Each row of a before or after table is a point. One or more steps were done to the points. Then noise was added and the rows were shuffled. The steps act on columns, c1 being the first. Write out the steps. A step turns or swaps two columns, mirrors them in a line or flattens them onto one, adds a multiple of one to another, or multiplies or shifts one. Angles are multiples of 10 degrees, from the lower column toward the higher: turns from -170 to 170, lines from 10 to 170 but not 90. Use the fewest steps. Two steps may share a column if one is a turn and the other turns, adds or multiplies; they go together, in the order done. Otherwise the lowest column goes first.

Before, 8 rows:
[[ 59 -25  18]
 [  1 -17 -63]
 [-27  25 -57]
 [ 40 -20  12]
 [  4  12 -73]
 [-12 -19 -39]
 [ 48  -1  14]
 [ 16  17   4]]
After (8 x 3):
[[ 43  15   3]
 [ 21  14 -95]
 [ 11  24 -73]
 [ 45   0  17]
 [ 21 -25  22]
 [ 10 -18  17]
 [-40 -15 -50]
 [-21 -19 -80]]
Steps: add 1.5 times c2 to c1; multiply c3 by 1.3

Before, 13 rows:
[[-54 -44   7 -13  -6  77]
 [-32  62  50 -12 -12 -25]
 [  6   0  12 -31   6  -9]
 [-75 -50   4  66  29  50]
 [ 19  36   3  -1 -81 -61]
 [-33 -52 -51  37 -65 -57]
 [ 60  29  61  -5  24  43]
 [ -4  47  30   7   9  38]
 [ 47 -36   2 -41 -43 -36]
 [ 19  51   3 -37  12  -9]
 [-17 -39 -56  27 -52 -37]
 [ -1  -1  20 -27 -13  -2]
 [ 12  35  69 -60   9 -20]]
After (13 x 6):
[[ -3  64  55  -9 -34 -12]
 [  1  33  65 -64 -25  14]
 [ -1 -41 -55  22 -42 -47]
 [  2  46   3 -31  -9  22]
 [  6  -4  24 -19  -4 -21]
 [  4  47  33   2  39   7]
 [  5 -38   8 -11  77  -5]
 [  1 -30   1 -43 -31 -46]
 [  3  39  11  -6 -65 -81]
 [ -1  26  57 -10  47  21]
 [  5 -51 -48  32 -58 -62]
 [ -5  -4  13 -34  -5   9]
 [  2 -47   2  70  50  22]]
Steps: multiply c1 by 0; swap c5 and c6

Before:
[[-54  74  28  21  52 -61   8 -41   0]
 [ 32   9 -13 -27 -15 -38  27 -36 -14]
 [-43  37 -34 -34 -51  51  -7 -10 -38]
 [-31  31 -28   8  -1 -12   7 -55  43]
 [ 27  24  47 -25 -39 -34  15  -2  32]
 [ 49 -39  37  -6  45  38   6  33 -39]
 [  2  -3  36 -22  31 -30 -31 -51  28]
 [ 35 -36 -43 -11 -33 -55 -40  32 -42]
 [ 35  71   4 -73 -40 -51 -22  12  58]]
After, 9 rows:
[[  9 -35  50 -47 -39  71  -1  15  30]
 [ 20  49  38 -26  44  13 -33   3 -41]
 [-22 -93  28  -2  52  60  38  14  -2]
 [-14 -32 -25 -13   0 -30  52  18  43]
 [ 14 -83   4 -91 -41  29 -10 -21  59]
 [-18 -18 -33 -54 -50 -95  10  -5 -39]
 [ 12 -21 -12 -47 -17  20  32  32 -12]
 [ 13  15 -43 -34 -32  22 -23 -46 -42]
 [  0  -7  36 -43  31  67  54 -20  31]]
Steps: multiply c1 by 0.4; turn c2 and c6 by -160 degrees; add 1 times c3 to c6; shift c4 by -20; turn c7 and c8 by 100 degrees
